Each point is reached from the start by the listed moves, each made once or not at all, plus a little noise. Is the number of moves made odd or even? Then give how often each move was made.

Moves:
(1): [ 0.48 -0.08  0.25  0.31  0.19]
(2): [-0.06  0.53  0.30 -0.10  0.29]
(3): [ 0.27 -0.56 -0.21 -0.15 -0.20]
Start: [-0.30 -0.26 -0.28  0.10  0.02]
Points:
[-0.31 -0.26 -0.27  0.11  0.01] -> even (0, 0, 0)
[-0.37  0.28  0.02  0.00  0.31] -> odd (0, 1, 0)
[ 0.45 -0.89 -0.22  0.26  0.01] -> even (1, 0, 1)
[ 0.18 -0.34 -0.03  0.43  0.22] -> odd (1, 0, 0)

Moves:
(1): [ 0.16 -0.10  0.11 -0.54 -0.07 -0.10]
(2): [0.15 0.12 0.20 0.19 0.15 0.08]
(3): [-0.14  0.14  0.24 -0.08  0.24  0.52]
(4): [ 0.24  0.07 -0.27 -0.13  0.20  0.17]
(5): [-0.01 -0.39  0.04  0.03 -0.03 -0.13]
(6): [-0.54 -0.07  0.02 -0.12  0.34 -0.36]
Start: [-0.19 -0.29  0.10 -0.07  0.18  0.07]
Points:
[-0.35 -0.15  0.35 -0.17  0.46  0.58] -> odd (0, 0, 1, 0, 0, 0)
[ 0.07 -0.18  0.20 -0.81  0.54  0.66] -> odd (1, 0, 1, 1, 0, 0)
[-0.19 -0.42  0.57  0.06  0.56  0.56] -> odd (0, 1, 1, 0, 1, 0)

Moves:
(1): [-0.23  0.10 -0.04 -0.12 -0.16  0.24  0.09  0.27 -0.36  0.04  0.06 -0.04
  0.12  0.22]
(2): [-0.29  0.10 -0.09 -0.23 -0.30 -0.10 -0.25 -0.04 -0.19  0.23  0.30 -0.14
 -0.01  0.01]
(3): [-0.35  0.04  0.31 -0.18 -0.22  0.37 -0.13  0.37  0.47 -0.16 -0.05 -0.08
 -0.06  0.12]
(4): [-0.04 -0.10  0.36 -0.36  0.13 -0.28 -0.16  0.06 -0.22  0.04 -0.01 -0.15
 -0.27 -0.33]
(5): [ 0.00 -0.40  0.14  0.13 -0.01 -0.07  0.01 -0.21 -0.20 -0.01 -0.05  0.01
  0.12 -0.14]
(6): [ 0.25 -0.01 -0.11 -0.07 -0.09  0.27 -0.03 -0.32  0.38  0.17  0.21 -0.16
  0.07 -0.22]
(7): [ 0.03 -0.03  0.20 -0.08 -0.01 -0.14  0.24  0.18  0.03 -0.15 -0.04  0.06
 -0.28 -0.10]
(8): [-0.22 -0.35  0.22  0.28 -0.03  0.16 -0.18  0.21  0.02  0.13  0.02  0.23
  0.47 -0.51]
(9): [-0.16  0.45  0.04  0.09 -0.17 -0.17  0.35 -0.03 -0.15 -0.01 -0.33  0.01
  0.44  0.08]
(10): [-0.29  0.08 -0.11  0.15 -0.10  0.11 -0.10  0.17 -0.12 -0.18  0.06 -0.07
  0.10  0.02]
(11): [ 0.15 -0.22 -0.05  0.24 -0.11  0.08 -0.30  0.02 -0.12  0.01  0.21  0.19
 -0.09 -0.04]
Start: [-0.26 -0.03  0.14 -0.02  0.12 -0.08  0.19  0.16 -0.18 -0.13  0.03 -0.32
 -0.04  0.11]
Points:
[-0.55 -0.83  0.81  0.04  0.01 -0.02 -0.01  0.24 -0.28 -0.13  0.20 -0.36
  0.18 -1.16] -> even (0, 0, 0, 1, 1, 1, 1, 1, 0, 1, 0)
[-1.02  0.60  0.41 -0.23 -0.65  0.60  0.60  0.82  0.05 -0.40 -0.06 -0.61
  0.33  0.24] -> even (1, 0, 1, 0, 0, 1, 1, 0, 1, 1, 0)
[-0.48 -0.52  0.55 -0.20 -0.64  0.32 -0.26  0.17  0.18 -0.05  0.62 -0.46
 -0.29 -0.29] -> even (0, 1, 1, 0, 1, 1, 1, 0, 0, 0, 1)
[-1.07 -0.36  0.73 -0.26 -0.20 -0.32 -0.29  0.76 -0.68 -0.07  0.36 -0.39
  0.00 -0.81] -> odd (0, 1, 0, 1, 0, 0, 1, 1, 0, 1, 0)
[-0.52  0.37  0.08 -0.19 -0.70  0.10  0.27  0.20 -0.59  0.16  0.42 -0.43
  0.20  0.06] -> even (1, 1, 0, 0, 0, 1, 1, 0, 1, 0, 1)
